Rows are points. A path goes straight from each point to the next, and from the last back to the first. The post is the endless flat space through its rows: a point in 2 columns, a line in 3, a plane in 4, and so on, so that a path can go around it. Count how often the path circles the post. Going back the other way cancels.
(in the rows, 128 means zero)

Post, one row:
[[152 118]]
Path:
[[118 117]
 [102 170]
 [161 191]
 [227 127]
 [195  62]
 [148  92]
 [111  95]
 [137 130]
 [105 127]
 [115  74]
 [135  66]]
Times around: 1

Post (3 x 4):
[[127 110 183 124]
 [141 131  28 155]
 [153 116 115 167]]
Path (13 x 4):
[[139  54  95 211]
 [111 128  83 233]
 [104 161  98 177]
 [110 103 105 146]
 [140  80  77 127]
 [178 105  62 113]
 [119  73 125  92]
 [ 95 104 115 112]
 [116 132 127 171]
 [138 126  63 186]
 [ 99  59  86 146]
 [148 103 128 133]
 [168  86  35 156]]
Times around: 0

Post:
[[100 119  84 210 179 146 101 138  89]
 [133 133 103 167  81 219  30 175  66]
 [119 142 121  90 101 165  96 218 109]
 [ 88 108 133 146 149  94  89  55 179]
 [148 102 151 126 136 187  72  93  30]
 [ 88  92 174 191 131 139 193  92 153]
 [140 139  55  92  60 109 101 122  56]
 [ 94 137  79  77 108 144 204 107 177]]
Path (8 x 9):
[[105  63  54 114 123 174 122 135 121]
 [165  82 110 123  91  95  96  71 173]
 [155 143 153 181 106 190 108 116 171]
 [164 141 131 139 115 122 117 102 101]
 [165 140 132 126 162 154  87 174 149]
 [119 183  75 190 110 161  77 100 100]
 [ 78 136 161 123 142 140  58  86  84]
 [ 64  99 110 142  58 142 107  73 117]]
Times around: 1

Post, 11 rows:
[[109 117 114  75 186 154 157 156 116 103 199 129]
 [203  73 168 147  89  98 110 119 165  73 174 137]
 [101 182 172 160 137 169 181  47  90  65 112 149]
 [172 147 115 100 102 139 125 151 159 115  83  89]
 [214  95 107 154  95 105  68 145 111 140 120  51]
 [145 174 168 157 160 138  99  98  95  66  87 182]
 [107 125 173  71 202 100 191 154 116 143 146 127]
 [159 163  97 149 123 155 106 114 152 206  92 107]
 [132  94 151 116 171 168 194 215 102 115 171 134]
 [192  98 143  98  54 152  45 139 114 177  97  79]
 [112  89 113  70 142 105 190 186  83 117 168 164]]
Path:
[[131 104  81 175 129 151 127 175 126  90 141 134]
 [105 148 138 118 123 168 175 127 118 145  82 121]
 [104 143 159  99 178 123  90 138  91 109 126 137]
 [140 153 116 127  92 149 114 169 107  81 168 108]
 [169 158 107 111  83 178 111 135 137  94 145 107]
 [173  79 221   7 130  89 150 121 131 149 175 110]
 [155 111 140  77 170  97 162 118 140 121 143 102]
 [179 123 116 157 170 154 133 155 177  87  80 112]
 [105 145 136 127 192 137 120 128 153  88 126 123]
 [130  99  96 111 156 169  99 182 138  81 113 116]
 [190  71 180 169 136 147 128 176  84 146 117 128]
 [158 127 159 145 123 144 192  75 146 137 123 164]
 [210 143 121 140  89 137 140 148  88 105 151 138]
 [203 161 133 151 122  77  84 119 123 151 145  39]
 [109 144 164 131 153 152 188 162 136 127 133 120]]
Times around: 0

Post, 17 rows:
[[156 131 163 123 132 173 121 109 143  97 104  81 119 130 139 152 148 113]
 [143 123 152 107 199 137 117 140 176 115 137 125 127 136 109 118  94 131]
 [ 73 114 140 135 138  71  88 116  15 150 150 128 211  97  99 191 145 125]
 [142  78 141 174  70 110 131  97 122 100  96 123 148 106 138  62 114 170]
 [129 137 120 152 105 148 111 130 129 103 161  73 134 141 135 151  84 126]
 [133  93 107 138 138 112 145 106 156 152  78  79 174 124 135 158 117 131]
 [128 120 125 139 109 152 122  72 145 140 138 139  97 151 118 146  98 138]
 [148 114 153 105  87 157 134 104 152  99 142  88 129  99 137 156  83 131]
 [112 134 103  95  72 169  91 133 138 141 127 124 127 126 108 146 128 140]
 [148 109 101 108  85 132  91  79 165  76 144 114 116 106 151 128 156 158]
 [141  98 125 129  96 131 167  98 164 164 141 120 181 144 133 129 136 118]
 [162 124 145 169 104 173 148 132 176 169 156 133 137  53 146 149 124 122]
 [156 131  88 124  91   7 151 182 114  81 106 147  54  97 117 148 123 132]
 [138 133  36 165  59 189 233 141 117  72  98 184 164  50 168  94 152 149]
 [144 119 128 117  82 143 110 124 159 112 144 139 138 145 129 181 140 181]
 [135 128 152 107 143 138 126 138 142 170 143 118 134 124 177 134 113 149]
 [140 128 145 105 176 162 152 127 167 133 150  81 100 119 105 131 122 163]]
Path (13 x 18):
[[144  81 185 112 129 127 143 134 160 115 128 126 171  88 145 116 106 135]
 [108 113 150 112 129 127 124 137 138 119 124 109 141 111 143 132 105 165]
 [103 144 125 114 122 139 106  97 134  81 123 111 158  61 118 199 138 146]
 [138 102 137 125 114 148 152 110 169 135  90 140 146 138 160 136 182 134]
 [139 114 112 144 102 173 123 139 159 109 158 136 123 133 124 198 118 154]
 [155  96 113 153 142 127 124 125  96 162 137 122 127  91 101 139 128 104]
 [173 141  83 161  33 170 132  84 147 132 129  92  92  87 156 128 165 136]
 [134 134 147 182 100 147 138 128 125 112 137  98 162 124 140 163 119 162]
 [124 146  72 116 116 126 108 105 152 110 154 109 148 127 146 127 137 108]
 [171 120 125  89 112 144 152 111 187 154  90 101 108 118 110 147 107 127]
 [159 129 110 116 128 132  74  78 143 136  97 123 117 125 154 146 159 154]
 [161 152 111 131  89 132 149 145 157 110 143 124 120  89 171 133 114 130]
 [119 142 138 123  75  69 183 134 148 101  91 166 118 191 120 152 169 154]]
Times around: 1

Post (17 x 18):
[[197 125 128  54 121 135 184  97 144 175  37 142 137 129 125  86 147 161]
 [155 144 100 168 109  34 100  64 124 117  89 105 149 152  96 121 107 110]
 [177 198 118 111 124  78 158  90 176 135  72 197  53 136 131 120 128 172]
 [113 239 200 126 129 183 139 140  83  71 166 203  77 162 134 135  94 137]
 [103 179 113 195  74 149  97  95 186  55  94 149 105 184 108  78 112 193]
 [ 42 204 153  89 128 123 117  99 126 186 186 165 150 105  90  92 130 168]
 [148 163 174  80 143  46 156 169 118  94 151 118 129 122 122 143 124 245]
 [132 148  97  99 136 138 168 164 165 171 155 108 134 169 113  99 118 111]
 [121 169  52 168 118  70 121 124 157 104  99 197 153 102 146 119 179 167]
 [ 76 176  46 164 140 155  43 141 132  93 106 129 146 146 136 138 119 171]
 [155 110  72 107 121  74 159 139  77 132 136  92  87 188 144  85 110 190]
 [ 78 139 169 138 147 101  69 109 109 157 164 113 196 158 214 133  53 145]
 [105 188 249 147 183 157 129  93 142 144  93 148 147 133 113 113 201 152]
 [144 169 132 109  86 168 117  93 133 108 161 111  71 143 163  76 167 127]
 [122 126  99 107 146  79 125  42  87 119 114 113 167 197 119 210 186  87]
 [110 178 186  77 178 107  95  97 145  53 146 139 143 142 149  55 136 131]
 [193 193 124 116 178 139 204  79 133 117 135 111 146 130 149 107 206 147]]
Path, 26 rows:
[[ 60 175 154 144 187 165  84  70 134 101  87 213 147 122 119 122 146 198]
 [159 160 163 124  85  86 141  77 209  83 162 220 118 162 194 168 108 173]
 [145 176  69 144 140 141 168 100 124 108 133 192 182  87 170  89 179 109]
 [ 97 160 124  66 137 214 112 126 157  68 117  75 113 104 166  88 187 127]
 [132 173 118 104 120 161 162 121  82 122 112  99 117 188 164 104 153 144]
 [ 91 186 152 156  85 103 108  67 223  89  83 141 168 149 165 137 193 136]
 [120 189  98 155 159 100 130  69 172  63  89 169 124 162 171 111 155 143]
 [121 160  97  64 148 163 157 146 122 162 211  97  71 109 129 111 142 177]
 [183 138 157 163 136  69 119  85 153 135 178 109 115 136 179 114  80 157]
 [172 117 141  43 106  58 148  72 190  86 166 148 139 191 120 159 135 110]
 [124 129  86 186 144 151 146 121 155 103 112 115 137 145  81 124 133 160]
 [129 125  73 158 162 115 139  79 103  94 140 173 128  96 125  99 225 180]
 [176 163 119 115 136  81 139 163 157 128 170 141 116 125 118  96 114 130]
 [141 177 188 169 119 138  89 136 108 157 113 122 162 102 140 104 148 137]
 [140 166  92 117 164  73 133 153 159 163  82 141 132 153 134 143 141 149]
 [140 183 103  49 118  68 108 154 126 151 153 109 105 164 153 143 159 195]
 [140 176 140 136 151  92 174  82 108 164 170 144 154 163 139 145 127 190]
 [122 201 157 148 134  96 187  89 127 113 153 150 114 137  61 128 164 232]
 [142 130 165 118 138  84 167 157 156  87 160  93 121 148 162 125  94 144]
 [136 181 153  86  81 132 169 170 138  75 127 168 134 104  90 103 134 145]
 [137 118 145 135 120  84 136 107 140 122  80 141  90 153 165 153 134 160]
 [140 154 146 108 133 144 164 114  75 145 187 124 132  87  68 130 133 113]
 [152 123 108 110 158  79  97 101 102 177  95 177 129 178 164 181 124 116]
 [172 110 157 130 137 111 130 132 135 114 120 150 130 124 139 118 182 201]
 [ 70 119 154  86  92 130 108  81 134 117 101 168 142 112  90 129 176 132]
 [140 161 142 132 131  93 148  42 133 177 104 128 150 113 124 120 152 111]]
Times around: 0

Post:
[[119 106 138  98 108 135 134 137 130 145 100  93 108 105 176 168 154 137]
 [ 73  62 100 157 103 137 178 116  26  80 157 183 198 119 149 154 131  78]
 [ 84 112 153 118  91 111 154  81 100  71 127 123 141  51 107 107 127  92]
 [ 82  77 142 135 138 159 114 127 192 121 108 119  72  95 172 124 135 158]
 [ 77  61 127 136  93 121 131 202  90  89 142 137 139 150 115 132 128 141]
 [118 150  93 175 121 116 138 101  79  90 126 144 109  73  91 131 123 105]
 [115 126 123 129 106 150 182 107 134 100 113 133 113 124  98 116 155  87]
 [ 81  54  86 119 128 123 137 148  90  74 202 104 189 145  99 158 108  85]
 [105  92 159  95 125 113 151 138 194 165  71  98 117 139 167 126 103 196]
 [139  38 138 148 119 133 146 189  93  56 163 148 194 132 142 148 102  99]
 [ 98  74 124  97 151 109 149 148 104  81 173 165 194 152 138 158 148 143]
 [ 85 100 149 106 165 126 156 171 176 152  99 100 113 109 180 106 167 137]
 [104  91 125 108  96 101 122 125 150 168 145 155 110 116 177 110 156 128]
 [117  92 168 127 130 143 157 117 147 154 142  99 115 122 147  92 146 180]
 [ 93 175 154 139 107 145 125 114 103 129 129 154 110 112 111 139 121  65]
 [ 84  68 147 153 127  73 127 128 157 131 137 112 167 148 126 167 152 124]
 [ 97 124 103 153 105 134 118 128  85  67 161 129 193 157 137 106 142 109]]
Path (28 x 18):
[[ 65  49  83 145 123  69  83  66 102  97 183 130  54  55  89 109 111 165]
 [104  92 169 219 139  94 166 161  96 148 144 187 145  87 216 119 122  89]
 [ 55 122 116  90 154 137  74 187 212  97 213  98 134 135 183 113 174  90]
 [ 72 178 123 125 107 101 142  57  60 116  84 146 165  99 112 188 133 153]
 [159   7  84 197 145 173 127 123 113  24 136  82 189  79 161 106 110  92]
 [114  62 127 174 100 137 136 129  92 121 144 136  64 117  67 174  71 133]
 [117 101 158  74 174 133 220 127 106  62  95 130 137  98 155 139  95 161]
 [116  64 128 165  76  86 142 151 138  59 191 138 122 106  58 101 167 118]
 [ 47 127 142 118 161 113  97  88 168 134 155  23 180 110 154 159 151 141]
 [ 77 122 142 135 132 104 129 108  74 104 167 137 201 145  72 143 165 105]
 [112 102 122 122 204  70 149 176 154 166  77 105 137 171 126 174 103 194]
 [100  90 108 134 106  67 158 133  70 115 119 182 141  87 197 192 160  42]
 [ 73 111 137 159  96 120 155  83  97  47 138 109 118  83 118 153 144 164]
 [126  96 136 124 116 112 153 130 166 143 170  60 158 114 122 131 111 126]
 [ 98  78  99 184  98 164 110 126 109 104 122 132  96 128  86 163 145 152]
 [ 69  92 139 162 148 143 122 151 127 138  98 128 158 161 146 119 121 115]
 [115  91 117 166  73 129 129 109  33  75 122 168 116  81 183 113 158 133]
 [135  87 188 102 122 109 205 124  74 106  97 121 162 127 132 101 118 127]
 [123 144 155  75 117 190 166 131  73 109 186 169 131 106 116  78 144  66]
 [137  99 104 132 148 110  88 113 144 139 161 104 175 121 140 172 115 149]
 [ 66 126 161 118 106 100  66  90 148 166 178 116 112  57 198 160 179 103]
 [119 100 122  97 129 163 162 135 125  64 132 162 134 140 151 179 101 117]
 [137 124 208  78 118 110 121 193 113 105 150 141 158 139 127 116  41 115]
 [119   9  97 123 109 180 137 134 117  31 141  70 151  94 149 112  66 137]
 [110 128  80 105  57 137 156  72  99 177 122 156 144 161 103 129 108 135]
 [113 100 166 145  87 149 212  78 122 131 152 138 169 104 112 109 151 118]
 [ 34 146 116  61 152 158 162 166  85  68 152 117  99  64 103 166 172  43]
 [ 43  80 166 118 114 129 172  92 110  60 108  96 160 158 106 164 125 140]]
Times around: 1
